Each row is a point. Examples show where two turns around zero, p and q, send a point. Write where each new point lands after one turn and then the other. Backwards means that the second turn is done in reverse. Each puzzle has new turns, and all numbers are rounded.
In the rows, 128 means zero.

Turn p:
[ 68 132] => [90 82]
[171 146] => [138 173]
[143 135] => [131 144]
[129  99] => [152 112]
Turn q:
[132  81] => [163 160]
[167 140] => [ 95 152]
[118 171] => [100  94]
[ 95 120] => [154 107]
Where do these land?
q, then p backwards: [164 124] => [143 161]
q, then p: [146 147] => [110 109]
p, then q: [ 74 113] => [182 144]

Turn p:
[108 158 104] => [105 119 164]
[112 108 124] => [111 122 110]
[119 192 157] => [160  91 179]
[125  90 117] => [109 140  95]
[176  92 139] => [156 168  92]
Turn q:
[ 97 119 148] => [104 128 158]
[117 117 205] => [141 137 205]
[157 115  91] => [144 103  89]
[122 140  98] => [114 133  99]
[148 150  97] => [139 139  88]
Where do these land?
p, then q: [110 119 115] => [105 125 131]
p, then q: [157  89 140] => [133 140  80]
q, then p backwards: [160 188 110] => [183  85 135]
q, then p: [ 85 116 148] => [133  81 115]

Turn p:
[171 129 173 139] => [121 124 184  99]
[137 119 114 171] => [104 165 123 112]
[159 142 116 143] => [135 144 129  93]
[118 107 137  82] => [157 110 140 166]
[ 55 143  99 106] => [124  98  63 169]
Turn q:
[108  94  86 179] => [ 60 104 108 109]
[169 150 143  93] => [159 163 150 158]
[122 121 130  94] => [150 127 109 148]
[145 139 181 112] => [172 122 165 139]
[ 96 135 100 162] => [ 98 124 107  87]
Where do these land?
q, then p: [125 114 105 151] => [120 120 107 154]
q, then p backwards: [129 159 113 146] => [152 130 120 158]
q, then p: [ 94 158 136  72] => [175 158 127  82]
q, then p: [166 123  94 155] => [ 91  93 102 138]
p, then q: [126  85 191 117] => [141  72 172 102]

Turn p:
[175 106 140 131 122 158] => [119 137 123 136  83 167]
[ 81 177  89 110 119 131] => [147 148 116  86 155  72]
[104 119 148 162 128 139] => [120 130 110 169 132 114]
[158 106 183 131 169 142] => [118 103  97 156 126 190]
[141 112 166 115 110 121] => [131 145 143 148 137 165]
[161 138 133 146 130 108] => [154 105 141 137 110 139]
[ 76 138  36 101 117  97] => [107 129 167  63 151  48]
Turn q:
[103 152 105 165 110  99] => [157 158 113 123 150 170]
[101 150 156  93 178 131] => [109 100 127  62 119 116]
[130  77 131 136 165 162] => [ 84 103 174 142 113 138]
[143 142 142 132 164 179] => [126 107 182 108 136 101]
[130 150 140 155 103  80] => [139 184  99 123 140 136]
[100 123 133 101  66 109] => [160 135  79 143  84 135]
[188 102  88 114 109 136] => [120 109 121 196 153 101]
Where do these land?
q, then p backwards: [110 163 152 123 183 127] => [125 134  82  76 145 118]
p, then q: [157 121 147 146 113 112] => [135 153 157 144 116 115]
q, then p: [157 121 154  83 165 149] => [104 122 173 143 179 124]
q, then p: [144 135 185 161 118 114] => [189 138 127 115 157 119]
q, then p: [140 123 174 123  92  81] => [173 136 147  99 128  78]
p, then q backwards: [109 123  60 149 130 121] => [156 132 173  89 151 155]
p, then q: [ 97  97 105 116 126 155] => [145 120 102  92 123 159]
q, then p backwards: [110 142  48 122  97 164] => [154 165 184 154 156  77]

Turn p:
[123 139 170  99  90  90 135 108] => [115 114 168 138 174 147 139 166]
[116 139 142 139 153 152 173 113] => [ 95 100  91 118 114 147 122 136]
[162 153 124 140 146  99  54 187] => [144 136 188 153 101  52 125  95]
[114 147 108 147 114 153 144  89] => [137 119 103  86 115 144 149 150]
[ 94 140 105 134 133 124 151 145] => [149  98 100 120 135 118 107 130]
[117 132 122  95 140 154 122 122] => [112 133 112 108 151 123 137 104]
[139 114 114 157 163 162 146 113] => [116 134  86 125  84 142 133 115]
[139 114 140 162 128 135  40 211] => [157 149 203 133  87  89  84  62]
[150 124 111 123 113 149 166 132] => [118 155  98 118 127 128 109 155]
[127  77 145  85 101  64 149  60] => [138 142 131 182 191 191 175 166]
Turn q:
[114 126 177 147 160 124 151 116] => [126  89 138 115 138 150 132 175]
[139 160 170 158 149 119 128  96] => [140 113 129  93 104 152 110 176]
[121 126 148 189 138 134 142 109] => [141 124 116 104 124 158 163 171]
[123 147 123 119 128  90  87 161] => [141 141 113 157 119  83  98 144]
[ 97 114  58  84 106 144 108 199] => [ 86 161 106 184 151  65 142  72]
[140 132  81 120 128 141 163  75] => [120 165 150  78 151 154 129  96]
[131 151  99  91  71 147 161 119] => [118 125 125  86 127 104 130  57]
[110  96 138 108 101  71  79 157] => [175 124 145 184 125  71 123 131]
[141 128 158 136 172 139 158 100] => [116 106 142 107 141 178 116 156]
[111 105 125 104 116 144  58 160] => [115 141 141 195  90  95 136 118]
[180 122 129 151 140 155 173 117] => [130 121 103 105 140 196 128 112]
Where do these land?
p, then q backwards: [104 102  77 115 137 113 177 122] => [162 129 124 167 132  98 144 181]
p, then q backwards: [168 175 140 131  88 115  99 138] => [ 68 136 131 119 135 108 102  85]
q, then p: [ 91  99 164 121 112 127 158  96] => [ 87 136 122 167 143 168 104 125]
p, then q: [111 103 130  95 169  83 151  90] => [111 157 108 117 169 173 171 150]
q, then p: [ 85 121 141 146 151 105 152 141] => [124 115 108 170 127 113  94 107]
q, then p: [183 102 113 166 151 140 108 155] => [139 142 104  75  74 105 124 134]
q, then p: [ 85  98 109 101  90 172  97 164] => [156  75 116 140 118 177 135 184]
p, then q backwards: [165 173 111 145 124 139  83  92] => [ 73 135 124 157  87 145 110  93]
p, then q: [162 180 166 134 132 158 127 156] => [141  98 158 141 125  60 138 142]

Turn p:
[129 176  58 161 119 153 139  96 152] => [147 205  90 106 148 138 129 171 115]
[104 184 125 156 125 141 145 127 143] => [124 187 148 118 131 105 122 152 133]
[124 145 108 115 167 160 123 146 115] => [135 158 131 128  86 153 151 119 131]
[153  76 176 129 109 169 101  91 114] => [152  74 127 138 158 153 134 124 197]
[112  82 148 104 112 102 104 129 103] => [102  71 138 123 136 150 111 103 127]
[141 124 118 129 145 105 156 122 104] => [112 137 104 151 132 120 135 100 115]
[161 176  95 111 118 153 119 142 104] => [154 163 111  79 116 126 159 104 127]
[128 155  97 148 161 100 110 154 147] => [152 159 143 136 112 131 118 129  72]
[121 143 104  92 131 132 129 104 133] => [109 136 118 110 132 145 163 143 116]
[150  53 163 124  90 136 145 107 182] => [137  47 100 152 147 107 117 180 159]
[120 138 191 119 146  92 116 153 102] => [113 106 189 144 125 106 130  82 124]
[ 94  84 151 148 114  93 150 166 137] => [ 99  93 137 151 110 102  67 130 120]
Turn q:
[117 128 149 151 171 145 161 180 180] => [156 108 125 195 118  75 148 155 118]
[128 135 125 140 152 104 154 116 116] => [149 138 122 125 158 122 153 117 129]
[148 146  96  73 108 151  73 107 188] => [138 103 202 112  86 160  75 136 104]
[135 146 151 101 110 171 155 116 136] => [132 134 122 129  73 143 148 122  98]
[131 128  94 148 112 111 121  96 132] => [127 145 145 132 159 161 111 112 129]
[136 152 143 132 155 150 145 112 110] => [141 115 110 121 129 141 167 133 106]
[131 117 148 125 120  35 138 119 123] => [160 146 116 104 159  95 107  70 166]
[147 159 127 156 122 112 145 139 124] => [121 119 120 143 152 119 138  94 106]
[ 53 146 149 129 128 138 123 132 129] => [121 108 133 152 101 140 165 128 185]
[122 101 117 139 114 156 144 125 102] => [102 161 109 132 126 142 137 149 125]
[146  37 128 153 112 110  45 155  98] => [ 84 128  88 100 162 114  36 178 169]
[142 143 111  90 131 153 131 139  98] => [104 129 144  92 113 123 151 141 102]
Where do these land?
q, then p backwards: [147  56 120 142 120 104  87 146 143] => [ 97 114 126 194  79 129 147 129 144]
q, then p: [131 150 142 122 138 127 163 129  90] => [ 90 144  94 133 130 115 147 125 121]
q, then p backwards: [140 160 164 118 104 128 116 133 156] => [140  95 133 120 137 114 122 174 110]
q, then p: [130  92 119 110 166 133 150  79 112] => [151 145 118 108  90  95 175 113 124]
q, then p: [101 165 154 136 117 110  87 132 160] => [147  85 117 152 155 146 107 164 147]
q, then p: [131 151 100 103 107 106 105 133 101] => [ 90 107 158 133 132 143 154 143 140]
q, then p: [137 120 110 144 166 117 225 124 158] => [149 188 114 159 155  71 143  73 115]
p, then q: [118 128  99 132  92 160 201 131 114] => [115 129 212 147 139 127 123 104 152]
q, then p: [146 166 117 151 108 126  99 118 108] => [106 125 128 146 122 177 134 135 157]
p, then q: [ 81  66 162 139 135 156  89 153 139] => [110 109  94 159  83 135  63 163 140]
q, then p: [146 153 121 109 155 139  86 130 127] => [118  78 127 136 103 139 130 110 145]

Turn p:
[ 58 139 129 127 159 109 137 134 153 130 127] => [148 119 108  85 131 158 129 107 130  73 130]
[143 148 134  92 120 128 108 136 144 164 122] => [110 128 119 141 145 134  83 107 135 139 150]
[134 135 121 138 113 132 108 148 140 101 115] => [139 126 132 143 130 162 134 141 143 146 121]
[151 124 109 169 116 110 155 142 154 139 131] => [135  89 143 158 104 127 154  99 130 132 128]
[115 138 150 173 126 120 132 121  55 191 112] => [109  98 151 141 186  63 131 139 137  81 105]
[131 100 154 142 123 134 114 126 150 108 133] => [100 131 141 112 112 150 150 138 140 141 129]
[153 146 129 100 139 137 153 133 136 118 106] => [135 123 119 137 101 130  87 133 112 140 116]
[130 130 144 105 142 111 119 122 148 115 124] => [122 133 114 114 106 141 110 135 142 126 145]
[117  81 133  96 113 111 119 138 126 109 105] => [124 133 147 118 124 154 126 168 107 125 169]
[150 128  82 225 105 109 124  78 151 133 114] => [165 117 198 158 106 103 180  90 186 130 113]
[134 133 128 108 154 142 119 132  61 132 171] => [126 143  81 116 165  77 135 153 109 143 123]
[127 122 106  94 149 171 148 136 153 116 127] => [145 138 121 102 113 148 106 110  87 157 116]
[122 140 145  95 105 149 129 118  92 107 178] => [106 185  87 140 141 115 140 144 105 132 120]
Turn q:
[ 98 126 100 142 108 108 145  81 116 168 143] => [191 150 124 155 122 106 143 108 155 115 131]
[130 104  90 114 115  88 147  92 118 155 117] => [159 172 114 140 105  94 113  97 142 122 114]
[143 163 122 127 164 155 119 148 148  98 147] => [100 122 128 115 141 141 155 166 113 171 136]
[159 112 106 165 144 113 129  77 118 144 118] => [133 184 113 136 137 129 141 125 171 113  99]
[152 165 140 107 122 151 123 147 133 108 115] => [ 88 101 146 110 120 111 138 150 123 141 127]
[162 144 133 139 134 122  93 149 175 108 144] => [103 111  81 105 126 140 139 172 118 137 118]
[163 150 145 143 141 109 133 119 142  73 158] => [116 134 114  92 157 127 165 153  95 131  90]
[142 142 141 127 134 135 105 183 105 114 145] => [113 103 151 121 111 163 117 163 102 138 114]
[112 113  97 168 109 105 156 120 127 142  92] => [144 168 124 163 138 100 107 134 136  87 140]
[ 89  81 119 109 103 155 129 129 112 132 119] => [132 129 142 144 104 142 118  80 119 108 170]
[111 128 178 106 104 166 128 146 123 146 129] => [116  63 151 137 126 138 125 102 132 121 140]
[ 97 144 165 100 151 135  88 157 123 106 115] => [121  91 151  79 137 153  99 137 121 146 156]
[106  93 128 118 135 119 170 116 125 171 123] => [150 137 125 169 141 117 102  79 137 135 128]
Where do these land?
q, then p backwards: [119 138  89 169 128 138 138 191 135 160 141] => [163 136 126 102  79 100 138 158 101  93 100]
p, then q backwards: [143 120 106 162 162 116 159 140 169 149 115] => [113 130 162  78  92 138 118 126 113 149 151]
q, then p backwards: [109  87 100 144  91 135 121 130 148 128 119] => [112 141 129  98 110  82 152 122 139 129 149]
p, then q: [145 127 116 137 156 135 142 100  50 161 131] => [154 155 117  96 136 120  64 145 111 133  82]
p, then q: [119 133 155 120  90 102 147 151 161 147 111] => [131 129 136 123 143 166 166 121 117  95 162]
p, then q: [ 98 152 148  98 135 144 106 143 147 134 106] => [107 127 132 102 114 152 141 133 147 154 167]
p, then q: [136 103 171  94  97 146 101 113 145 103 141] => [158  78 155 144 127 122 138 150 131 146 169]
q, then p backwards: [128 138 105  96 101 118 103 103 137 114 135] => [131 110 121 129 166 113 144 102 138 112 154]
q, then p: [149 136 137 114 129 143 147  57 122 118 143] => [135 131 137 126  72 112  93 108 117  89 128]
q, then p: [114 131 150 105 166 108 155 153 119 111 160] => [112 112 140 108 160  79  98 146 127 135 127]
q, then p: [144 136 142 109 121 134 128 126 120  82 105] => [123 149 108 114 132 135 112 152 113  91 142]
p, then q backwards: [113 125 137 204 136 141 124 111 125 118 103] => [158 166 161 139 114 135 125  95  81 136 138]
p, then q: [138 155 104  94 145 123  98 115  90 117 106] => [117 125 100 116 104 142 111 178 136 155 104]
p, then q: [136 111 131 145 136 108 123 159 125 150 176] => [159 163 119 160 138 127 130  97 109 142 130]

Turn p:
[126 143 176 180 103 130 121 122 103 129  88 112] => [126 116 143 186 118  96 112 140 135  86 146  96]
[128 141 112 109 136 105 138 135 129 154 115 109] => [152 118 120 117 112 127 128 100 110 140 118 112]
[165 145 136 105  96 126 140 111 134 120 125 112] => [161 127 119 136  91 138 109 140 127 115 124 155]
[136 146 165 114 129 211 132 123 141 120 128 134] => [103 128  93 105 101 116 136 195 149  97 132 128]
[111 138 145 160 146 109 123 152  77 136 144 106] => [101 105 108 166 140 123 129  86 137 128 153 104]
[107  94 157 109 123 121 126 113 143 129 145 113] => [135 144 121 134 130  95 137 141 122 161 151 150]
[107 152 111 121 137 104 111 105 139 131 156 109] => [127 129 117 113 139 134 114 105  82 132 153 142]
[112 101 108 109 113 150 130 118 120 115 152 106] => [113 167 119 111 115 126 114 122 144 149 146 146]
[106 148 116 151 147 154 133 118 109 123 136 225] => [ 67  86 182  96 148 157 156 150 140 109 130 128]
[169 107 108 128 128 147 138 115 138 133 136 127] => [131 139 124 113 125 122 117 127 148 119  91 159]
[180  92 115 121 137 114  91 188 132 138  59 156] => [197 122 145 126 171 139 137 134 184 128  78  80]
[121 144 125 124 137 106 138 125 145 107 136 121] => [127 129 122 138 129 147 125 131  95 141 125 133]
[113 115 107 120 146 102 135 129 140 123 122 119] => [132 138 134 124 138 131 124 114 107 161 115 120]
[112 128 109 140 114 113 136 137 144 134 151 143] => [121 144 145 126 134 142 155 109 112 126 130 141]
Turn q:
[124 117 131  88 119 136 109 172 162 124 134 146] => [126 154 108 127 131 154 125 148 171 124 103  96]
[123 118 151 133 107 137 143 149 142 115  99 114] => [122 121 143 127 128 120  81 138 146 118 119 118]
[132 132  84 107 143 113 105 108  98 115 115 135] => [111 130 131 153 148 138 162 135  97 167 125 127]
[109 122 151  95 161 138 107 111 130 126 109 118] => [134 155 122 134 143 120 116 103 139 164  99 143]
[136 141 132 132 125 183 141 130 139 110 132 150] => [140 110 144 116 149 154 123 103 162 124 149 114]
[143  85 100 138 144 116 114  98 122 143 120 131] => [111 122 146 110 137 127 162 136 101 133  96 154]
[158 132 185 157 117 126 135  92  87 121 134 130] => [142 147 154 100 128 126  97  94  77 112 160 142]
[148 178 134 106  91 114  96 120 153 133 153 132] => [154 181 133 135 117 128 149 155 145 128 172 112]
[ 99 134 127 140 127 142 137 116 112 123 127 163] => [128 117 128 154 151 142 132 100 126 106 134 136]
[131 112 140 135 154  89 139 153 174 131 128 144] => [141 129  90 105 145 100 128 154 133 101  97 115]
[135  89  79 137 100 108 125 123 124 106 153  96] => [ 58 119 139 115 108 120 155 157 120 129 137 130]
[140 160 136 122 122 120 184 136 120 163 127  92] => [158  98 107 126  93 123  95 153 124 140 160 156]
[ 87 145 114 175 153 143 130 156  99 155 134 111] => [139  80 118 162  84 112 138  88 122 118 116 122]
Where do these land?
q, then p: [151 147 117 119 108 168 162 113 159 112 107 133] => [134 129  87 116 164 109 165 150 131 140 116 150]
p, then q: [114 149 134 104 104  91 145 146 133 156  93 113] => [121 128 160  95  97 137 108 147 101 131 159 147]
q, then p backwards: [172 129 141  96 113 154 101 119 104 142 145 124] => [103 129  85  89  97 119 138 139 137 105 130 136]
p, then q: [104  95 146 130 165 164  93  91 157 138 130 122] => [132 143  59 156 123 118 142 148 105 146 104 111]
p, then q backwards: [103 107 146 105 153 113 118 152 142 102 105 154] => [164 148  90 100 138 126 115 131 138 110 100 134]
q, then p: [120 142 121 145 156 147 117 155 151 124 164 136] => [137 160 126 125 103 124 106 124 103 144 100 152]
p, then q backwards: [103 148 141 145 121 100 133 130 106 106 153 105] => [103 152 121 121 114 126 136 122  79 109 138 130]
q, then p: [150 132 112 126 169 158 141  99 147 112 100 122] => [147  97 119 107 140  86 146 126 129 158 101 139]
q, then p: [138 114 143 139 119 137 121 154 105 153  92 154] => [134 128 120 145 131 117  97 157 167 109 127 107]
p, then q backwards: [163 143 139 143 109  96 126 150 141 126 148 116] => [ 97 145 130 126 135 126 131 122 111 162 128 168]
p, then q: [111 106 110 145 102  97 124 157  92 133 161 105] => [149 128 139 116 138 101 162 103 136 114 167 169]
q, then p: [115 144  85 124 106 137 124 104 129 118 100 164] => [ 82 118 110 155 146 106 153 139 128 127 100 122]
p, then q: [121 110 129 144 140 103 160  93  98 141 168 117] => [127 147 132 152 146 125 151 114 106  83 116 169]

Turn p:
[109 151  99 158  93 121 163 103 144 127 149 160  94 119] => [ 68 108  96 103 125 134 148  91 128 124  96 131 131 112]
[100  97  95 144 145 107 118 111 115 161 101 119 107 130] => [114 156 147 141  78 154 131 138 106 109 100 138 128 115]
[109  94 122 116 165 148 156 104  97 122 130  88 132 117] => [133 183 126 136 116 132  95 130 126 142 137 178 147 119]
[ 90 125 101  88 124 155 138 118 166 148 162 151 150  94] => [106 134  94 137 130 106 159 114 150  76 151 176 115 143]
[156 123 112 108 142 170 144 129 134 165 119  93 145 124] => [148 162  96 155 125 101 106 141 121 110 124 129 150 162]
[165  99 148 107 148 149 126 134 101  97 119 149 156 155] => [172 138 138 133 148 106 139 151 124 153 164 121 162  99]
[150 147 147 102 120 154 139 156 150 168  96 121 105 112] => [162 133 107 166 150 133 126 108 142 103  97 103 132 160]
[147 123 129 160 128 101 103 135 134 102 169 126 114 151] => [106  75 149 119 119 130 108 131 105 148 151 117 133 119]
[116 121 134 161 107 113 110 151 152 119  87 112 107 154] => [123 111 164 116 146 161 115 149 111 106  92 102 129 126]
[113 162  99 110 107 108  97 171 131 108 134  96  98 164] => [ 96  83 168 147 128 124 106 162 172 131  99 118 127 144]
[143  95 150  99 161 142 142 116 104 138 128 114 129  97] => [162 169 115 159 122 140 117 112 126 141 158 149 138 127]
[132 155 167 140  93 132  91 109  96  92 164 138 128 121] => [128  96 111 100 135 130 105 126 158 159 161 105  89  90]
[ 98 133 170 140  95 124 151 147 114 164 136 158 145  98] => [124 150 121 136 161 118 148  85 118 122 123 117  65 113]
[129 165 149 147 141 134 104 119 108 103 162 165 147 130] => [144  97 130  87 117  95 131 109 143 150 155 122 107 105]
[125 102 117 107 118  92 122 112 117 149  90  94 149 140] => [127 164 135 148 115 155 140 183 113 138 117 129 115 144]
[124 142 140 139 132 107 160  99 165 109 135 150 123 161] => [124  91 115  96 145 135 155 125 103 148 106 157 140 129]
[171 142  97 151 157 117 111 162 151 103  94 143 148 108] => [139 127 165  97 116 123 147 121 128 115 147  82 169 172]
Turn q:
[131 108 125 123 121 136 119 116 105  85 162 132  89 100] => [174 118 133 132 115 115 145 136 138 118 130 155 134 181]
[116 105 122 141 133 159 132 124 171 133 118 133 140  98] => [133 148 141 125 129 121  86 138 148 165 107 120 116 136]
[114 168 124 113 138 157  70 105 106 125 109 133 159 178] => [133 175 140 135 122 156 135  86  89 115 165 153  96  90]
[122 110 118 118 140 123 154 130 112 123 113  71 124 113] => [ 98 116 128 115  83 116 142 135 123 145 102 147 147 136]
[139 105 131 129 135 130 125 127 102 152 121 141 146 135] => [125 120 139 120 130 144 123 117 141 139 153 133 154 110]
[110 109 131 137 106 123 145 160 137 138 140 139 189 139] => [115 112 136 145 111 132  78 153 145 113 143 109 131  88]
[124 164 129 183 133 104 119 129 133 135 110 121 100 117] => [140 115  99 122 142  96 160 122 110 158 124  98 104 115]
[140 116 185 118 135 158 141 174 151 133 118 137  99 123] => [114 156 104 161 132 153 125 141 144 146 129  83 156 169]
[132 123 122 132 127 102 109 101 140 130 218 142 110 124] => [155  72 150 117 158 143 130 146 134 102 143 138  83 169]
[114 136 114 128 131 110 144 100 119 123 106 131 204  98] => [117 137 178  95 104  88 107 120 138 114 127 120 127  81]
[128 153 139 108 141 157 113 124 134 139 147 130  92  99] => [139 137 151 151 142 141 148 108 121 141 111 118 116 171]
[125 161 113 127 118 157 152 121 121 135 119 136  97 188] => [124 129  78 142 144 147 117  77  98 109 113 141 129 125]
[108 112 120 154 140  31 154 110 133 114 107 120 102 119] => [102  92 105  80 150  54 149 168 109 130 135 132 138 129]
[138 134 119 113 140 110 100 178 120 129 107 139  95 112] => [143 140 130 154 150 132 168 160 104 146 122 123 160 124]
[134 127 128 111  81 143 129 116 123 129 108 106  92 129] => [116 139 102 156 129 119 151 110 154 128 107 163 128 138]
[174 116 129 111 130 147 144 133 142 126 146 137 209 176] => [118 142 135  98 110 194  84 133 153  80 135 116 131  87]
Where do these land?
p, then q: [136  85  94 146 165 145  95 108  94 134 162 175 129 149] => [147  85 164 151 113  83 142 148 186  95 130 120 126 121]
p, then q: [103 150  93 163 147  98 131 114 149 151 116 108 155 128] => [105 148 100 170 136 115 136 112 113  90 147 152 152 122]
p, then q: [ 95 122 163 108  97 106  88 128 125 103 100 104 111 101] => [147 163 111 153 126 164 118 124 127 162 104 111 113 180]
p, then q backwards: [122 143  92  81 146  95 127 147 159 156 123 108 160 111] => [117 115 166  86 115 130 113 119 128  95 157 102  87 100]
p, then q backwards: [ 96 143 144 140  92 144 166 103 110 118 111 118 140 138] => [150 130 101 135 126 122 126 108 182 134  90 125 125 141]
q, then p: [130 118 128 153 104 149 148 159 121 122 144 114 137 114] => [107 130 123 126 140 144 118 149 107 100 133  94 133 137]
q, then p backwards: [ 96 134 114 120 169 144  95 155 139  95 102 137 120  98] => [150 102 134 138 161 111 147 133  97 152 100 105 166 154]
q, then p backwards: [138 125 112 149 103 166 141 130 133 127 101 134 111 127] => [135 149 142 112 134 155 156 112 105 140 122 123 103 124]
p, then q: [130 157 152 138 124 152 108 133 132 158 165  98 137 165] => [144 119 112 123 154 129 166 170 124 152 153 162 143 119]
q, then p: [136 145 160 158 108 154 136  87 121 141 158 132 104 109] => [123  97  95 130 114 158 120 153  92 132 109 154 159 128]
p, then q: [152  85 153 113 136  92 167 111  93 157  96 116  99 145] => [146 114 124 135 115 134 139  61 142 169 118  92 139  83]
p, then q: [149  93 148 117 162 133 110 162 145 135 121 179 143 143] => [139  98 122  84  94 133 141 132 165 100 140  97 149 144]
q, then p: [107 152 113 113 125  89 140 114 156 123 146 129 109 132] => [135 133 179 134 120 148 133 125 135 150 119 142 147 106]
q, then p backwards: [171 162  97  90 129  94 128 150  87 113 125 153 136 149] => [115  76 121 134 133 155 128 127 169 123  88 180 115 144]
p, then q: [160 106 158 131 112 158 139 120 158  86 149 116 129 112] => [154 118 176 102 115 172 112 136 103 132 136 145 119 134]
